Rows are points. Two turns around zero, p and q, are shown by what they do to some points. Write where each new point lands after one turn and then the other. Backwards means that the second turn is done in reverse. Each puzzle has new turns, and all numbers are rounded.

Turn p:
[10 -9 33] -> [24 -1 27]
[-41  35 -10] -> [-49  24   5]
[  8 -21 -10] -> [  8 -20 -11]
[ 23  -5 -13] -> [ 17  -2 -21]
Turn q:
[-10 -27   5] -> [ -6 -28   3]
[ -6 -16  13] -> [ -1 -18  12]
[ 18  22 -22] -> [ 10  26 -23]
[29 -4 33] -> [37 -5 23]
[-31  24 -29] -> [-39  24 -15]
Where do these land?
p, then q backwards: [-28  12 -20] -> [-32   4 -18]
q, then p: [1 8 5] -> [2 8 4]
p, then q: [ 9 -6 45] -> [36  1 29]
q, then p: [-31   9 -15] -> [-34   0  10]
p, then q backwards: [  5 -19 -31] -> [  3 -26 -25]
p, then q backwards: [44 -3 16] -> [46  5  9]

Turn p:
[ 18   3 -27  13   2  -5] -> [ 12   0 -29  16  -3  -4]
[-13 -12  10 -19   4 -21] -> [-11  -1  12 -16  10 -24]
[ -8 -19 -14  33  19  20] -> [ -1 -22  -6  34  23  17]
[  6  19  30 -10  13  -5] -> [ 8 29 24 -8  3 -1]
[-22  12   6 -36   2   6] -> [-15  10   6 -38  10   8]
[-29   1 -16  59   4   6] -> [-33  -9 -10  54   6  19]
[ 49  -5  12 -41 -45  -1] -> [ 41  -8   4 -42 -50 -15]
Turn q:
[-19   3 -32  -2  45  18] -> [ -8   5 -33  11  48  13]
[-16  12  28  15  11  -9] -> [-20   3  30  12  11  -7]
[-27   0   1 -15 -11  21] -> [-25  -1  -8 -11  -6  26]
[ 35   3 -15  -6   0  -8] -> [ 35  11  -8  -4  -4 -10]
[-26  -2  10  17 -26 -10] -> [-32  -9   7   7 -23 -11]
[48 11 -1  3 15 14] -> [48 13  6 14  6 10]
[ 20  21 -17 -14  10  -6] -> [ 21  28 -10  -6   9  -5]
[ 45 -24  28 -19 -25 -31] -> [ 40 -16  31 -34 -29 -23]
[-61 -23  -2  20 -18  12] -> [-60 -33 -15  11 -10   8]
Where do these land?
p, then q backwards: [ -7  36  23  -5  13 -23] -> [ -5  47   6  -9   1 -16]
p, then q: [-23  26  13  30  38   9] -> [-18  16  15  43  27  19]
p, then q: [  0 -36  12 -16   5   2] -> [ 13 -24  17 -21  14  -8]
p, then q: [-17   3  22  17   6 -44] -> [-33  12  26  10   3 -32]
p, then q: [  8 -14   2 -12 -45   6] -> [  1 -20  -5 -28 -35   3]
q, then p: [  2  -1 -44 -11  -2  27] -> [  9 -10 -47   0   2  21]
p, then q: [ 38 -13 -28  -3 -15  23] -> [ 41 -15 -29  -2 -21   3]

Turn p:
[ -2 -24  -2 -39 -21  52  16  20 -17] -> [ -1 -11 -15 -38  16  37  34 -30 -28]
[ -8 -24 -12  16  16   5  30 -10  18] -> [ 12 -17  14  22  18   9   5 -22  25]
[  5  31  27 -43  -7 -14   1   1  28] -> [  2  -3  11 -53 -17 -30   7  16  14]
[-27 -51  45 -21  30  30 -22 -20  37] -> [ 35 -45   0 -41  20  35 -52  -9  21]
[ 25 -22 -21 -16   2 -16 -12  14 -24] -> [  4  -7 -40  11  16 -11  16  14 -19]
[ 15  17  -6  12 -34  -1  15 -19  -3] -> [ 13  31   8   8 -22 -10  17 -16  -4]
[ 22  39 -17   6  10   9 -11   4 -34] -> [-28  46  -6   6  14  -4   7  18 -16]
[-37  -4 -17  13  16   0 -17 -14  -8] -> [-23  -6  -5  18   7   1 -36 -20   1]
[  0  29  16   6  -5  -4 -17  14  39] -> [-10   3  11 -17 -33   3  -7  25  29]
[  5  37   5  35  -8 -33  16   6 -28] -> [-14  23  32  35 -17 -25   8  20 -22]
[  1 -27 -19  31   0 -26   2   5  -8] -> [  7 -15 -10  49  -2  -3   1   1  -3]
Turn q:
[-13 -52 -21  15 -25  14 -21  23 -21] -> [-14 -60  -4 -20  -2   7 -37   3 -14]
[-34  -6 -13 -43   2  13  -8  20  11] -> [ 23  -7  20 -48 -13  19   3  -1   8]
[  8   1   6  25 -13 -23 -16 -31  38] -> [-28  11 -24  22 -25  -8  -1   5  37]
[ 37  24 -32   4 -12 -37  26 -27  -7] -> [  1  23 -46   7  20 -47  10 -24   4]
[-14 -25  13 -24 -14  21 -20   5  31] -> [ 14 -22  18  -9 -40  19  -6   2  22]
[-10  19  15 -10  47 -36  33 -10 -21] -> [  2  41  29  -1  49 -23  17  12   8]
[ 31 -24  -2  20 -18 -45  13  -2  -7] -> [ -4 -20 -30  20  19 -43 -10  15  15]
[ 13  10  -8  14  21  25   5 -12   5] -> [ -7  10   0  19   9  21   5 -27  -4]
[ -9  23  -8  25 -28  29  30  25   8] -> [-12 -22 -17  -2  -8  14  48  -4 -33]
[ -1   6  -8 -11 -11   8  -3 -32 -27] -> [ -7  14   8  -6 -10 -23 -16 -25 -19]
[-12  29   9  14  25  18 -29  13  -7] -> [ -9  27   6   1   2  41  -8  14 -21]
[  3  -4  49 -28  26  12 -10  28  -1] -> [40  5 39 16 -1 23 -4 31 -2]
Where do these land?
p, then q: [  0  21   2   2  15  55  -6 -15   8] -> [ 13  36  21  -4 -25  32  12 -17  -4]
p, then q: [ 21 -40  26  -3 -46   3  10   7 -14] -> [ 23 -24 -11  26  12 -31  -9 -31 -34]
p, then q: [ -9 -36 -22  26 -17   0  40 -26  14] -> [-32  -1  -6  54  -5 -16   2 -27  19]
p, then q backwards: [ 27  -3  27 -24  -1   2  -3  30   9] -> [-24   7   2 -10 -13 -13   4  44   7]
p, then q: [-12   9  -6   8  11 -28  37 -17  20] -> [-14   4   3  27  -4 -15   9  26  36]
q, then p: [ 23  17  -9 -31   5   6 -13 -38 -21] -> [  5  46  -6  -3 -14 -32 -21  12  -3]
p, then q backwards: [ 17 -18  -7   6  22   5 -20  49  11] -> [ -3  -6   6  37   1 -12  -9  42  26]
q, then p: [ -8  -8 -15 -14  -8 -44  43  13 -15] -> [  3 -36  -1   4  28 -43  16  21  13]
p, then q: [-11  34  -7  22 -18   5 -12 -19 -23] -> [-23  32  -6  -8 -21  -7   2  14 -29]
p, then q: [  2 -39  19  -4  12  -7  13   4 -23] -> [  8 -14  11  23  33   0 -28  -6  -5]
q, then p backwards: [ -5  21   4  16  19 -12 -53  17   8] -> [ 18  12   8  22  12  28 -49  10  -1]
q, then p: [-45  41 -13  -4   6  16 -36  -5  27] -> [-29  21   8 -55 -18  10  16 -34  -7]
